Rows are points. The last column is the point's height on a tilted bowl or saddle (a function of degree 2), plus a little noise. Along how many of its main directions does it bend up, bend down or stay straight?

Points:
[[-.16,-.05,.15,-.14],
[-.28,.43,-.28,-.36],
[-.39,.42,-.21,-.36],
[.38,-.07,.16,-.26],
[-.12,.00,.94,-.71],
[-.06,.10,-.79,-.64],
[.38,.15,.51,-.39],
[-.05,.29,.30,-.20],
[.27,-.21,.05,-.23],
[-.38,-.07,.12,-.21],
[-.45,.09,.30,-.29],
[.00,.24,.21,-.16],
[-.10,-.18,-.15,-.17],
[.27,.32,-.07,-.25],
[-.32,-.20,.18,-.23]]
Directions: 0 up, 3 down, 0 straight

Points:
[[-.14,-.38,.08,.05],
[.24,.17,-.18,-.37],
[-.53,-.48,.02,.46],
[-.14,-.16,.01,-.26],
[-.10,-.19,-.56,.55],
[-.17,.01,.30,-.32],
[.09,-.03,-.32,-.16],
[-.61,.20,.16,-.36],
[.81,-.17,.32,-.19],
[.52,-.15,-.48,-.06],
[-.63,.33,.18,-.32],
[-.48,-.28,.08,-.01],
[.23,-.30,-.09,-.18],
[.12,.20,.35,-.27],
[-.65,-.23,-.43,.68],
[.38,.79,-.04,.50]]
Directions: 2 up, 0 down, 1 straight

Points:
[[-.29,.11,-.22,-.32,.27],
[.71,.35,.09,.25,.36],
[.07,-.01,.09,-.85,.47],
[-.94,-.34,.29,.84,.80],
[-.06,.35,.01,.25,.11],
[.33,.14,.36,.44,.18],
[.76,-.38,.56,.02,.55],
[.01,.74,-.03,.27,.15],
[-.03,-.01,-.20,.22,.17],
[-.29,-.08,.05,-.11,.20],
[-.54,.27,-.47,.24,.38],
[-.15,.32,.07,.02,.14],
[.28,.03,.11,.24,.17],
[.31,.11,-.27,-.07,.25],
[-.86,.61,-.19,-.58,.80],
[-.01,.15,.19,-.30,.23],
[-.08,-.23,.21,-.04,.18],
[-.39,.11,.07,.30,.18],
[.06,-.08,.18,.10,.15],
[.19,-.10,-.05,-.20,.20],
[.24,.17,.07,.33,.14],
[-.27,.49,-.09,-.09,.24]]
Directions: 3 up, 0 down, 1 straight

Points:
[[.07,-.09,.33,-.09,.02],
[.21,.32,.48,-.20,.10],
[-.20,.00,-.20,.10,-.10],
[.29,.08,.63,-.44,-.29],
[.25,.30,.28,.06,.28],
[.02,.94,.15,-.10,.94],
[.18,-.22,-.12,-.18,.01],
[-.01,-.05,-.10,.29,-.05],
[.16,.02,.62,-.18,-.14],
[-.07,-.05,.20,.24,.06],
[-.40,-.04,-.43,-.14,-.16],
[-.32,.04,-.06,-.04,.06],
[-.03,-.35,.16,-.01,.11],
[.26,.04,.18,.21,.10],
[.15,-.09,.25,-.46,.07],
[-.66,-.13,-.44,.39,-.68],
[-.20,.05,.24,-.15,.19],
[.09,-.09,-.12,.38,-.05],
[-.31,-.15,-.48,.04,-.30],
[.37,-.24,-.22,-.29,-.06],
[-.67,.30,.31,-.10,.29],
[-.42,-.33,.59,.25,.26],
[-.09,.08,.19,.17,.11]]
Directions: 1 up, 1 down, 2 straight

Points:
[[-.24,.18,-.09,.00,.16,.04,.04],
[-.25,.17,-.08,-.40,-.04,.33,-.08],
[-.24,-.07,.60,.11,.22,.28,.29],
[-.03,-.41,-.18,-.04,.24,-.09,.27],
[-.41,-.32,.10,.31,.20,-.61,-.28],
[-.23,.32,.60,-.25,-.41,-.35,.39],
[-.03,.10,-.09,-.37,-.07,-.41,-.22],
[-.48,-.14,-.10,.11,.14,.19,.15],
[.14,-.24,.20,-.09,-.09,-.29,-.05],
[-.71,-.39,-.62,.17,-.35,-.38,-.23],
[.34,-.30,-.26,-.27,-.03,.06,-.11],
[-.21,-.04,.14,-.17,-.15,-.24,.01],
[.25,.13,-.08,-.34,.41,-.03,-.07],
[-.60,-.27,.06,-.01,-.25,-.01,.29],
[.27,.09,.55,.13,-.25,.36,.27],
[.10,.29,.00,-.37,-.19,.22,-.10],
[.48,.38,-.20,.55,-.12,.42,-.04],
[.32,-.13,.83,-.09,.40,.06,.28],
[.00,.12,-.22,.35,.38,.11,.10],
[-.58,.37,.05,-.16,-.12,-.23,.07],
[-.36,.06,-.15,.32,-.02,-.35,-.24],
[-.14,.07,.07,-.04,.13,-.01,.07],
[-.48,.22,.22,-.05,-.04,-.13,.10],
[-.08,.38,-.35,-.05,-.17,-.29,.03],
[.52,-.11,-.28,.01,.12,-.04,.08],
[.56,-.16,-.09,-.04,.29,.13,.03],
[-.08,-.04,.16,.24,-.52,-.05,-.02],
[-.03,-.33,-.23,-.16,.24,.26,.20],
[.04,-.12,-.13,-.05,.02,.23,.07],
[-.20,.06,-.36,.01,-.12,.47,-.02],
[.23,-.86,.64,.16,-.01,.02,.94],
[.15,-.32,-.12,-.11,-.04,-.48,-.24],
[.19,-.05,-.12,-.04,.26,.39,-.04],
[-.35,.15,.06,-.07,.05,-.94,-.52],
[-.15,-.02,.21,.07,-.23,.19,.19],
[.04,.15,-.22,-.27,.36,-.30,.07],
[-.36,.43,-.12,-.56,.59,.12,-.16],
[-.21,-.14,.14,-.13,.36,-.03,.16],
[.31,.42,-.23,-.28,.00,-.28,.04],
[.32,-.10,-.07,.08,.63,-.01,.25],
[.08,-.16,.48,.01,-.28,.48,.45],
[.17,-.02,-.02,.19,.42,.48,-.08],
[.04,-.25,-.69,-.03,-.21,-.16,.06],
[-.22,.28,.50,.30,-.30,-.07,.08],
[.15,-.36,.25,.10,-.38,-.06,.14],
[-.27,-.06,-.05,-.30,-.33,.03,.06]]
Directions: 2 up, 2 down, 2 straight
